Rows are points. To make a cloud, some directions were put in groups of two or more. Within a group, all points are equally far from the middle, so they leave a hole (a ring in 2 directions, a hollow ball in 3). The other directions are filled evenly. Then the cloud was stretched, turned, moved and blurred a little. Count the holes, and give their numbers of directions, smallest first.
In the rows, zero is written as 128.

Cloud (20 x 3):
[[ 39 111  97]
 [ 71  97 155]
 [120  56 110]
 [114 181 148]
 [144 158  86]
 [158  87 114]
 [140  64  97]
 [ 92 191 144]
 [ 63 193 118]
 [112 195 121]
 [131 140 156]
 [ 86 193 100]
 [161  97 117]
 [148  91  77]
 [150  85 128]
 [ 74  65 121]
 [ 70  73  86]
 [141  87  72]
 [151  77  93]
 [131 174 141]]
Holes: 1 (3)

Cloud (29 x 4):
[[ 74  88 151  48]
 [ 86 143 105 100]
 [165 140 191 177]
 [ 88 155 141 131]
 [137 140 126  43]
 [ 39 144 168 142]
 [ 64 103 181  63]
 [146  67 168 105]
 [104  87  49  93]
 [176 106 151 123]
 [ 50  90 162 136]
 [165 135  94 108]
 [154 140 116  57]
 [176 105 106 112]
 [113 147  82 170]
 [ 88 138  75  93]
 [234  73  81 137]
 [176 130 123 199]
 [119 185 124 152]
 [158 150 155 128]
 [102 141 113 109]
 [106 111  61  62]
 [206 119  88 167]
 [191  91 118 140]
 [172 135  77 148]
 [ 73 112 156 163]
 [122 131  81  79]
 [154 136 138 188]
 [ 78 157 162 121]]
Holes: 0

Cloud, 47 rows:
[[118  57 106 133 148 102]
 [127 119  71 174 109 101]
 [120 117 125 165  78 228]
 [ 82 114 117  50 120 156]
 [ 44 136 117  78 142 125]
 [131  91 141 224 154 164]
 [157 101 122 153 142 192]
 [180 139 160 172  92 205]
 [159 107  69 113  67 146]
 [101 181 147 145  86  73]
 [101 135 129 100  52 166]
 [113 182 153  87  48 158]
 [116 121 172 140 146  93]
 [127 159 104 100 139 185]
 [ 58 148 170 107 145 158]
 [ 84 145 187 148  95 155]
 [123 159 121  59 116 104]
 [129  87 137 150  87 237]
 [112 168 157  93 134 189]
 [ 92  96  97 110 141  59]
 [107  82 148 130  96 219]
 [142  75 157 175  88 111]
 [112 148 138 204 104 212]
 [103 117 136 162  80  99]
 [119 215 114 111  78 182]
 [107  97 134 204 103 172]
 [170 157 122 196  88 128]
 [135 152 149  96 135 139]
 [ 98 100 155 177  93 135]
 [106 168 189 203 140 155]
 [ 77 118  65  93 128 180]
 [146 152 125  99  62  67]
 [ 69  85 117 143 156 197]
 [126 104 102 147  79  74]
 [141 170 117  76  73  77]
 [124 101 133 152 125 249]
 [150 102  88 180  86 109]
 [ 66 146 184 130 138 159]
 [125 172 103 141 150  89]
 [122 129  80 115  65 193]
 [106 206  93 106  99 181]
 [113 157 143 153 169 101]
 [117  80 114  68 119 147]
 [109 133 127 201  99 201]
 [108 140  61 100  97 186]
 [107 179 173 186 115 218]
 [ 86 137 110 130  90  73]]
Holes: 3 (2, 2, 2)

Cloud (85 x 8):
[[152  85  43 163 173  99 130  90]
 [ 79  68 127 132 165 128 188 168]
 [175 160 156 106  84  67  87 116]
 [174 182 127 123 129  44 142 135]
 [120 155  56 141  87 139  52 128]
 [ 94 159  42 112  91 107 129 140]
 [127 153 136  91 106 175  70 168]
 [102 139 121 119 216 140 138 149]
 [130  95 127 139 157  84  71 145]
 [158 107  81 194 106  58  95 111]
 [139  66 144 201 178 103 152  78]
 [110 133 125 101  72 168 151 104]
 [145 102  53 102 129 118 122 127]
 [145 118  92 151  56  76 182 162]
 [135 139 148 106  73 100 167  20]
 [ 65 157  60 108 104  79  63 119]
 [144 143  77  84  95  94  91 139]
 [ 76 122 105  85 137  49 122  80]
 [147  92 128 102 160 117 148  48]
 [135  55 136 105  85 101 125  71]
 [ 79 151  74 117 164 144 173 106]
 [134 122  65 179 109  64 130 161]
 [128 158 183  99 147 172 106 140]
 [160 116  68 117  61  64 138  61]
 [103  67 120 142 113 100 127 158]
 [113  96 165 219 134  98 197 129]
 [135 118  86  88  79  36 111  89]
 [ 70  69 142 110 112  94 124 226]
 [ 79 189  99  93 127  12  97  89]
 [160  84  82 162 110 128  80  69]
 [ 95  62 109 119 105 113 140 225]
 [100 160 112 115 186  79 203 168]
 [151 115 165  97  68  95 167 179]
 [192 158 110 148 140  57 149 133]
 [111 132  16 137  79  96  58 135]
 [148  67  98 175 182 142  61  97]
 [ 88  88 150 194  86 116 151 161]
 [118  61  68 101 105  80  74 117]
 [116 114  80 144  97 181  72 127]
 [125 203  75 127 158 100 112  51]
 [134 115 176 114 191  63 116 108]
 [147  71 146 109 131 128 147 216]
 [138 148 110 104 136  63 161 153]
 [154 111 132 131  86 125  82 169]
 [146  71 194 149  76  97  93 204]
 [113  88  27 140 102  72  88 117]
 [115  69  87 190 140 107 157  78]
 [159 100 135 112  48 147 144  82]
 [101  79  58 114 142 101 105  70]
 [128  88 127  97 141  63  72 173]
 [160 125 104 113  85 169 179 127]
 [129 125 142 157  72 103 113  60]
 [131 107  70 111 178 100 114 207]
 [ 52  83  81 117 195 125 123 138]
 [ 86 188  64 103 182 130  79  72]
 [139 127  71 168 171 130 129 116]
 [ 94 144 112 162 133 126 126 140]
 [168 135 127 130 112 143  48 166]
 [167 105 127  62 184 113 101 129]
 [178 130 136  92  49 135 132  48]
 [123  97  16 150 139  84  67 143]
 [ 62 149  53 113 159 145 181 113]
 [ 79 132 122  96 111  51  48 126]
 [133 140  85 134 130  75  22 144]
 [118 186  44 118 161  89 117 139]
 [109 103 120 144 130  57 197 140]
 [123 104 145 116 111 175 128 118]
 [123 138 141 123 141 156  75 134]
 [ 82 156 101  57 122 146 138 101]
 [141 103 149 192 182  93 176 147]
 [169  95  64 180 167  12 145  91]
 [ 98 135  59  95 167 123 115 123]
 [172  55 179 127  94  79 187 155]
 [121 161 129 147 119 185  69 171]
 [168 162 134  67 102 159 103 105]
 [181  84 112 124 119 125 126 139]
 [105  85  76 156 189 103 165  68]
 [100 171 117 103  66  60  68 107]
 [110 104 110 105 142 109 205 133]
 [164 116 118 177 106  85  34 170]
 [ 56 189 168 115  70  74  94 126]
 [156  76  92  95 100  99 136 116]
 [115  42 128 163  99  62 124 152]
 [ 66  68 166  92 123 124 184 128]
 [ 71  98 110  80 163 129 198 130]]
Holes: 0
